Rows are points. The last column is the point's height on a tilted bowl or saddle (a function of degree 2), plus a little noise. Along how many of its main directions does it bend up, bend down or stay straight?

Points, 11 rows:
11 -23 9

40 29 32

41 15 27

79 -17 52

44 -23 23

-9 -27 7

55 97 104

-8 47 27

9 -25 9

-23 3 9

-24 -55 18
Directions: 2 up, 0 down, 0 straight

Points:
-16 96 -75

-1 66 -41

-18 77 -64

-9 50 -39

1 -25 -16

10 1 -21

38 27 -20

-50 4 -31

28 -65 -41

-2 -15 -18

-22 -23 -9
Directions: 1 up, 1 down, 0 straight

Points, 11 rows:
-25 -2 -42

-18 -35 -29

-12 -10 -47

-23 7 -46

-43 56 3

-44 51 0

3 20 -55

9 1 -57

-7 106 50

50 44 -28

-69 -27 25
Directions: 2 up, 0 down, 0 straight

Points (18 x 4):
67 40 20 62

-5 28 -11 30

-8 35 88 32

-40 -13 2 14

-85 38 53 -5

-39 12 -17 22

37 33 -73 62

-20 42 0 27

-9 65 -77 72

-35 -63 -18 32

-89 7 38 -8

-2 27 -36 39

-21 20 -25 29

35 39 25 46

48 -20 55 49

32 -9 -52 47

9 16 0 30

11 -5 19 27
Directions: 2 up, 0 down, 1 straight

Points, 16 rows:
29 -29 -31 -23

-58 -62 23 -18

32 17 -16 6

-34 73 -6 13

-72 1 5 -9

45 -8 -62 36

45 -48 86 26

-12 8 -17 -11

20 -40 70 48

9 -27 6 -14

-19 29 80 44

-1 45 2 0

6 14 -22 1

-12 6 9 2

-3 58 -8 6

22 -102 -16 -121
Directions: 1 up, 1 down, 1 straight

Points (15 x 4):
21 -96 -36 -81

-9 7 59 18

-49 10 -14 31

-25 49 -54 -6

-30 -15 15 25

8 -7 32 8

-51 -32 53 18

18 -13 -38 -27

-96 9 1 32

16 52 3 9

8 -34 -101 -102

63 9 9 -41

-13 -10 34 20

4 -23 28 5

40 20 60 -14
Directions: 0 up, 3 down, 0 straight

Points, 21 rows:
18 -52 -16 17 -28

73 39 17 -16 -73

-9 -20 -22 8 -7

49 22 8 121 -27

-21 -1 11 31 -5

-13 33 33 7 -29

-75 108 36 -50 -61

60 -9 -11 17 -54

-40 9 35 -28 -25

-35 -53 -28 10 -8

-12 -18 -3 25 -7

-37 -77 -28 15 -19

-44 7 65 21 -53

0 -8 9 -19 -21

18 -42 68 -11 -66

53 43 -11 9 -54

-9 18 -19 81 35

-1 24 26 -21 -26

-11 -30 22 39 -24

-7 -32 -27 21 -3

69 6 7 17 -66
Directions: 1 up, 3 down, 0 straight

Points:
-26 -34 -2 42 32

-1 53 57 3 -25

64 7 19 -50 44

-4 40 -13 5 -12

3 16 17 -13 -11

-15 -6 -6 -46 -20

-39 -81 95 59 121

-87 4 -16 -5 11

-8 1 0 12 3

-94 -34 71 -21 12

-24 -19 -73 35 0

8 -15 54 23 62

-41 10 -24 20 9

47 25 56 -21 28

-34 5 45 -4 -4

20 72 -13 7 -23

9 42 52 -14 -21

-21 -10 39 17 21

-42 50 -56 -32 -8

-95 13 -39 -33 30

-62 -10 24 38 32

-56 21 15 -12 -13

18 -6 -31 10 2

-73 -34 -61 65 51

-13 78 36 1 -48
Directions: 2 up, 1 down, 1 straight

Points, 23 rows:
13 -32 27 39 -31

-18 6 -44 -57 -32

48 -53 -21 21 -59

40 -29 50 14 -39

47 -32 43 11 -47

5 61 -51 5 -5

-29 -67 9 50 -30

33 -54 28 -37 -61

26 14 -35 17 -5

-13 -27 14 -41 -25

-16 -27 -8 45 2

24 -49 17 14 -45

-42 60 -24 -109 -81

-58 -10 57 -34 -23

4 4 -4 -6 -1

14 10 51 -31 11

87 -19 -24 -20 -88

2 22 6 -14 5

41 29 -67 4 -22

-21 1 121 17 -14

-35 -28 17 -6 -14

34 10 -25 -42 -31

-46 -34 -32 -61 -49
Directions: 1 up, 3 down, 0 straight
